Each row of a before or after table is a point. The points were changed in one or more steps. Then noise was added and the rows were shuffled. The steps act on how far a point lies along the listed directions, d1 being the first. What was done? A step turns or swaps two directions, mirrors them in a line or flattens them onto one, adds a multiple of one to another, or multiplies one. Angles are multiples of 10 degrees, from the lower direction toward the higher: turns from -170 to 170, lines from 10 to 170 but not 90. Use the fewest steps. Two steps may share a direction if one is a turn and the other turns, adds or multiplies; they go together, in the order done. Otherwise the lowest direction goes first.
In the rows, 128 means zero.

Directions:
(1): [168 133]
(2): [133  88]
Before, 13 rows:
[[ 84 156]
 [ 72 150]
 [101 120]
 [124 149]
 [103  83]
 [125 155]
 [ 99 113]
 [134 111]
 [100 128]
 [129  67]
 [102 147]
 [114 163]
 [125 167]]
After:
[[115 159]
 [105 174]
 [126 110]
 [136 148]
 [139 154]
 [145 163]
 [ 95 130]
 [104 142]
 [133 164]
 [ 98  77]
 [ 85 101]
 [ 91 176]
 [101 134]]
Steps: turn d1 and d2 by 30 degrees

Directions:
(1): [ 99 109 144 158 119 177]
(2): [159  98 124 109  78 138]
(3): [ 95  94 119  82 146 129]
Before:
[[144 130 142 174  57 194]
 [153 137 121  96 149  63]
 [163 206 134 177 167  82]
 [136 155 114  98 148  89]
 [174  84 109  82  85  99]
 [190 165 124 174 102 117]
 [112 131 122 105 142 104]
 [138 170 105  97 182  69]
 [127 130 123  98 143  92]
 [133 125 142  99 120  84]
 [ 88 126 147 140 152 134]]
After, 11 rows:
[[166 171 110 119 150  82]
 [162 142 109 120 130  99]
 [151 162 119 116 133  98]
 [163 118 120 121 109  98]
 [107 114 130 122 103 171]
 [127 139 128 126 126 113]
 [164 169 121 121 154  77]
 [100 118 146 140 134 138]
 [142 141 130 125 131 100]
 [165 148 129 122 135  72]
 [139 136 149 120 116  89]]
Steps: flatten d1 and d3 onto the line at 20 degrees; multiply d2 by 0.4

Directions:
(1): [176 123 158  84  73 141 124 115 118 143 153 113]
(2): [171 159  72 116 151 109 134 128 152 169 147 136]
Before (12 x 12):
[[ 98 106 168 143 101 159 134 127  97  95 109 127]
 [246 142  85  92 109 111 112 104 149 153 173 145]
 [159 148  86 132 176 108 142 145 134 163 145 142]
 [ 79 170  20 203 236  58 123 152 159 154  99 145]
 [134 117 138 127 130 137 115 111 124 121 108 125]
 [151 167  76 111 136 117 136 140 121 166 142 132]
 [ 58  95 121 174 144 133 127 160 122 127  99 142]
 [105  97 191 142  92 153 127 129  96  92 103  97]
 [161 101 151  66  98 119  93 105 114 146 152 106]
 [118 130 132 143 151 118 124 122 135 131 109 118]
 [ 96 113 127 157 140 125 118 146 126  79 113 107]
 [ 87  78 205 131  96 174 116 120  81 100  98 108]]
After:
[[111 111 139 141 120 132 117 142 122  82 119 102]
 [ 92 108 164 149 112 157 136 129  99  91 103 132]
 [159 168  80 107 130 117 134 140 122 166 146 128]
 [ 66  79 186 152 122 168 118 127  89  95  88 115]
 [177 146 101 117 154 116 142 139 126 166 150 136]
 [153 150  95 129 123  89 112 128 133 169 141 118]
 [221 146  61 118 146 100 115 111 156 144 158 155]
 [129 127 144 130 132 118 120 119 131 134 115 114]
 [ 91  98 176 158 116 143 130 136 103  90  94 106]
 [126 111 121 101 148 107  96 114 127 137 134 118]
 [130 117 134 130 134 136 117 111 127 121 106 129]
 [ 85  88 146 147 102 145 123 147 113 133 113 131]]
Steps: flatten d1 and d2 onto the line at 80 degrees

Directions:
(1): [150  73 124 102 117 112  98 141 154 136 133 171 126 108 169 133  69  85
 145 127]
(2): [161 140 144  77 157 183  99 125 173 116 130 127 120 155 134 177 130 160
 101 136]
(3): [109 108 161 140 174  88 129  96 138 170 133 121  64 158  95 143 109 110
 109 125]
(4): [ 90 110 187 133 133 164 124 107 144 152 112 133 144  68 122 142 153 122
 165 170]
Before (11 x 20):
[[142  68 152 103 148 126  79 119 189 141 111 164  97 109 173 166  55 113
  106 151]
 [159 115 124  76 110 161 103 140 176 103 143 140 138 135 175 156 104 139
  125 125]
 [124 150 106 133  86 219 121 169  69  87 119 134 247  39 157  88 183 155
  176 122]
 [166 133 108 125 142 128 123 140 140 118 128 107 114 187 112 145 148 159
   84  93]
 [119 144 141 120 109 152 155 133 108 123 125 120 154  87 146 121 152 143
  137 143]
 [114 116 165 127  98 155 123 134 132 128 125 130 159  79 148 128 146 114
  161 152]
 [ 95 130 125 166 136  96 174  93 105 137 124 107 112 113 102 118 150 113
  130 118]
 [133 135 161 106 140 211 106  98 146 142 116 125 136 103 118 158 152 149
  148 161]
 [122 129 138 132 142 122 131 112 109 129 126 127 113 145 121 145 145 121
  132 142]
 [ 76 122 183 149 132 111 134 101 126 145 115 115 131 116 109 135 165 121
  145 130]
 [117 102 155 125 152 133 145 109 128 168 136  99  93 139  90 144 142 123
  136 131]]
After, 11 rows:
[[124 147 158 101 125 167 113 124 151 103 118 116 161 134 134 160 172 160
  125 127]
 [100 120 173 141 137 176 124  85 126 168 112 124 124  83 104 137 152 123
  168 167]
 [127 112 186 105 147 149 108 113 163 148 134 123 105 131 126 165 129 120
  124 145]
 [120 119 106 178 100  91 152 143  94 132 118 109 145 125 109  92 160 127
  134 103]
 [152 161  98 106 133 162 148 118 137  90 130 108 139 143 133 150 154 157
  103 114]
 [ 89  78 154 146 107  86 137 112 136 157 137 138 110  97 143 113  99  88
  159 130]
 [129 138 125 126 125 139 128 127 105 109 125 131 138 133 135 140 155 128
  139 144]
 [122  68 131 134  95 123  98 140 153 123 102 171 156  51 191 123  75 102
  150 158]
 [141 123 120 108 102 178 141 145 118 122 129 108 164 108 128 131 162 144
  152 135]
 [120 133 167 109 158 137 144 106 131 150 134 113  94 131 121 149 134 142
  108 136]
 [104 106 201 125 248 131 103  75 130 197 141 110  39 172  61 167 117 127
   85 107]]
Steps: mirror d2 and d4 in the line at 70 degrees; multiply d3 by -1
